Each point is reached from the start by the listed moves, each made once or not at all, plus a little noise. Say if it took an odd or an even number of moves. Then give how often each move was made.

Moves:
(1): 0.060 0.024 -0.016 0.042 0.008
(2): 0.010 0.056 0.057 -0.014 -0.003
Start: 0.030 -0.004 0.037 0.057 -0.006
Points:
0.086 0.021 0.029 0.105 0.002 => odd (1, 0)
0.031 -0.003 0.041 0.060 -0.005 => even (0, 0)

Moves:
(1): 0.060 -0.031 -0.011 0.010 0.019 -0.004 -0.011 0.017
(2): -0.009 0.067 -0.013 0.013 0.005 0.011 -0.033 -0.023
(3): -0.002 0.029 0.057 0.030 0.051 0.017 0.047 0.015
(4): -0.023 0.022 -0.048 0.049 0.019 -0.012 0.007 -0.001
(5): -0.032 0.002 -0.008 -0.020 0.077 0.009 0.001 0.024
(6): -0.035 -0.010 -0.015 -0.037 -0.021 0.103 0.031 -0.014
Start: 0.021 0.014 -0.013 0.026 -0.001 -0.012 0.026 -0.012
Points:
-0.019 0.080 -0.040 0.021 0.081 0.009 -0.003 -0.018 => even (0, 1, 0, 0, 1, 0)
-0.055 0.074 -0.050 -0.016 0.057 0.108 0.025 -0.025 => odd (0, 1, 0, 0, 1, 1)
0.040 0.064 0.005 0.035 0.053 0.113 0.060 -0.014 => even (1, 1, 1, 0, 0, 1)
-0.027 0.097 0.011 0.033 0.041 0.119 0.072 -0.034 => odd (0, 1, 1, 0, 0, 1)

Moves:
(1): 0.085 0.008 0.015 -0.040 -0.012 0.008 0.021 -0.013 -0.008 -0.003
(2): 0.011 0.081 -0.031 0.009 -0.036 -0.014 -0.021 0.032 -0.001 -0.007
(3): 0.000 0.017 0.028 -0.013 -0.005 0.021 -0.001 0.051 0.013 0.010
(4): 0.050 -0.050 0.013 0.060 -0.059 -0.020 -0.029 -0.010 -0.016 -0.040
(5): 0.035 0.020 0.019 0.013 0.041 -0.004 0.017 0.005 -0.001 -0.006
(6): 0.019 0.008 0.018 0.039 0.009 0.108 -0.022 -0.052 -0.017 0.021
(7): 0.011 0.012 0.008 0.045 -0.054 -0.013 0.078 -0.007 0.016 0.057
(8): -0.006 0.003 -0.043 -0.007 -0.019 0.025 0.018 0.021 0.009 -0.045
(9): -0.015 0.012 -0.002 0.009 -0.010 0.007 -0.007 -0.015 0.067 0.002
Start: -0.028 0.005 -0.019 -0.016 0.045 0.023 -0.008 -0.034 0.035 -0.054
Points:
0.113 0.049 0.028 0.011 0.021 0.012 0.109 -0.042 0.040 -0.010 => odd (1, 0, 0, 0, 1, 0, 1, 0, 0)
0.116 0.016 0.016 0.080 -0.105 0.157 0.062 -0.062 0.099 -0.048 => odd (1, 0, 1, 1, 0, 1, 1, 1, 1)
0.104 0.119 -0.019 -0.020 0.038 0.016 0.014 -0.012 0.021 -0.065 => odd (1, 1, 0, 0, 1, 0, 0, 0, 0)
0.016 -0.050 -0.007 0.055 -0.020 0.000 -0.038 -0.043 0.013 -0.094 => odd (0, 0, 0, 1, 0, 0, 0, 0, 0)
-0.025 0.035 0.011 0.022 -0.016 0.032 0.058 0.011 0.061 0.013 => even (0, 0, 1, 0, 0, 0, 1, 0, 0)
